Each row of a before or after table is a point. One or more steps were done to the points. Then noise was added and the rows were shuffled. The steps act on how far a point lies along the listed directions, d1 being the first. Write out the steps. A step turns or swaps two directions, mirrors them in a line or flattens them onto one, adds a multiple of one to another, or multiplies one. Angles are multiples of 10 degrees, from the lower direction toward the higher: turns from -170 to 170, lines from 10 to 170 but not 90. Use the fewest steps. Two steps may share a direction if one is a turn and the other turns, adds or multiplies; they go together, in the order done. Otherwise the lowest direction goes first.
In the rows, zero is written as 128.

Directions:
(1): [118  79]
(2): [177 118]
Before (9 x 2):
[[136 175]
 [142 133]
 [ 95  24]
 [169 106]
 [126  83]
 [143 139]
 [133 158]
 [135 122]
 [130 176]]
After (9 x 2):
[[101 163]
 [125 110]
 [145 102]
 [ 84 116]
 [158  89]
 [119 126]
 [ 87 228]
 [122 116]
 [151  87]]
Steps: turn d1 and d2 by -140 degrees

Directions:
(1): [143 152 183 162]
(2): [159 164 136  77]
Before (11 x 4):
[[106 116 104  88]
 [124 104  88  96]
 [ 51  67  31 127]
 [101 116 160 166]
 [140 131 168 145]
 [113  90 147 193]
 [168 156 155 134]
 [129 136 134 162]
 [119 131 139 163]
 [136 167 181 104]
 [147 176 178 122]]
After (11 x 4):
[[109 117 123 168]
 [120 125 121 163]
 [ 93  64 129 215]
 [132 117 115 110]
 [116 130 126  98]
 [170 157 137 108]
 [144 170 164  69]
 [136 124 147 132]
 [ 44  69  82 192]
 [149 178 155  88]
 [ 85  97 140 173]]
Steps: multiply d1 by 0.4; multiply d2 by 1.6

Directions:
(1): [ 63 180 121 110 123 125]
(2): [144 166 116 179 161  85]
Before:
[[133  65 145  44  81 194]
 [156  30 158  31  71 203]
 [149  98 135 157 129 148]
 [ 92 161 129 120 135 126]
 [152  65 121 134 112 166]
 [140  93 150 128 121 126]
 [188 100 140 140 137 124]
 [124 120 139 135 129 128]
 [112 120 105 126 140 152]
 [141 131 130 144 135 113]
 [ 83 163  99 114 108 136]
 [103 139 130 133 144 109]
 [142 144 137 125 148 131]
 [150  80 126  98 127 166]]
After:
[[130 117 103 140 150 142]
 [106 138 131 118 119 129]
 [251  15 152 111 116 156]
 [116 113 145  79 104 160]
 [112 108 140 127 112 164]
 [128 147 139 112 142 137]
 [131 153 128 153 155 104]
 [164  75 124 108 134 158]
 [121 121 142 135 128 131]
 [141  67 119 124 103 171]
 [152 151  94 173 140 105]
 [126  95 151 114 118 132]
 [234  47 140 128 127 146]
 [110 139 129 138 148 107]]
Steps: swap d1 and d2

Directions:
(1): [175 165 128 138 145 187  95  85 102]
(2): [132 151 121 202 155  91 104 120 176]
(3): [152 114 136  70 140 131 108 106 205]
(4): [100  49 116 152 122 144 101  80 121]
Before (11 x 9):
[[151 161 122 138 155 150 120 106 134]
 [ 70 145 124 228 147  46 130 168 148]
 [110 130 132 134 134 114 114 119 127]
 [127 126 132 155 153 117 115 109 136]
 [113 128 126 148 128 140 130 133  91]
 [150 179 128 123 140 155 117 117 141]
 [129 101 134 116 128 116 134 108 144]
 [159 211 121 182 156 128 118 134 133]
 [144 160 110 127 126 159 128 123  92]
 [121 120 118 116 110 148 132 126 102]
 [116 117 124 122 115 130 156 161 104]]
After (11 x 9):
[[119 120 119 121 107 147 133 129  95]
 [154 158 123 135 156 154 121 106 140]
 [105 130 125 164 125 139 133 142  75]
 [152 178 128 118 141 156 115 116 149]
 [114 118 125 133 112 130 159 160  91]
 [126 127 132 155 153 115 114 112 136]
 [110 129 134 138 133 115 112 118 125]
 [ 61 149 123 250 143  46 136 178 116]
 [142 160 110 136 122 158 131 125  81]
 [131 100 136 107 131 117 134 106 156]
 [156 212 122 194 155 127 122 135 120]]
Steps: multiply d3 by 1.6

Directions:
(1): [156 127 109 119 123 149 210 100  70 146 107  89]
(2): [155  95 165 110 106  45 140 161 105  84 118 114]
(3): [ 96 130  72 102  88 150 101 156  64  88 142 149]
Before (11 x 12):
[[134 135 184 162 154  93  97 121 207 116 123 123]
 [119 139 138 144 158 169 166  88 126 188 109  92]
 [114 109 136 133 121 116  95 135 169 104 126 158]
 [ 91 159 104 157 135 136  79 141 161 134 155 129]
 [114  79 141  92  64  71 100 170 116  77 174 144]
 [147 101 185 118 129  54 167 136 136 135 119 119]
 [114  91 102 103  53  58 126 204  52  81 111 120]
 [146 168  91 147 159 195 182  52 109 186 124 108]
 [ 62 112  83  96  45 120  49 175 124  65 150 154]
 [193 124 171 102 144  60 236 109  92 137  94  64]
 [129 134 143 122 117  86 129 141 123 103  92 151]]
After, 11 rows:
[[123 172 102 154 165 185 116  72 157 175 144 141]
 [127 109 126 128 119 125 135 121 138 114 115 138]
 [131  74 139  87  57  68 138 163  87  78 162 125]
 [141 105 181 122 134  66 159 133 146 140 122 124]
 [132 135 142 120 116  86 139 139 116 104  87 146]
 [118  84 113  98  49  35 123 215  51  69 110 120]
 [106 158  95 151 132 145 120 129 131 143 143 110]
 [ 90 101  80  84  34 109 111 166  75  65 131 122]
 [145 142 165 160 157 122 144  99 177 136 112 101]
 [160 129 181 114 152  55 154 129 153 126 117 104]
 [103 142 141 151 164 170 124  99 157 185 120 114]]
Steps: multiply d1 by 0; add 0.3 times d3 to d2

Directions:
(1): [123 170 156 132 203 125 131 156 119 114  74 146 142  60]
(2): [ 76 138  93 151 129 121 154  74 105  94 138  88  65  85]
(3): [ 78  94 137 179 142 129 145 200 150 122 156 173  85 142]
(4): [102 117 169 166  95 148  53 153 100 118 143  74 155  98]
Before (8 x 14):
[[ 95 159  92 132 145 117 173  97 117  89 119  85  66  67]
 [115 151 149 143 141 130 112 165 123 112 128 116 125 101]
 [129  82 129 147  60 124  83 167 152 159 190 121 145 196]
 [128 134 158 142 122 115  75 197 112 144 142 130 134 135]
 [114 132 155 118 185 129 163 211 155 139  95 207 131 144]
 [ 79  96  62 145  62 119 173  70 130 108 179 122  38 168]
 [132 138 150 100 122 122 120 133 135 136 114 121 125 134]
 [124 136 123 123 124 135 114 113 133 109 140 113 120 134]]
After, 8 rows:
[[128 140 147 105 138 120 131 138 139 135 113 131 113 131]
 [103 175 175 119 153 142  83 140  87 110  81  87 167  59]
 [148  99 157 134 108 124  79 214 159 163 146 154 180 174]
 [132 131 125 122 123 125 122 127 140 116 148 129 119 152]
 [102 143 129 148 131 127 133 157 128 114 139 118  95 110]
 [112 144 152 151 149 110 100 201 115 134 131 148 111 122]
 [107 129  78 124  80 121 159  74 120  97 156  69  70 120]
 [151  88 108 116  11 133  85  82 122 144 173  96 142 205]]
Steps: turn d1 and d2 by 50 degrees; swap d3 and d4
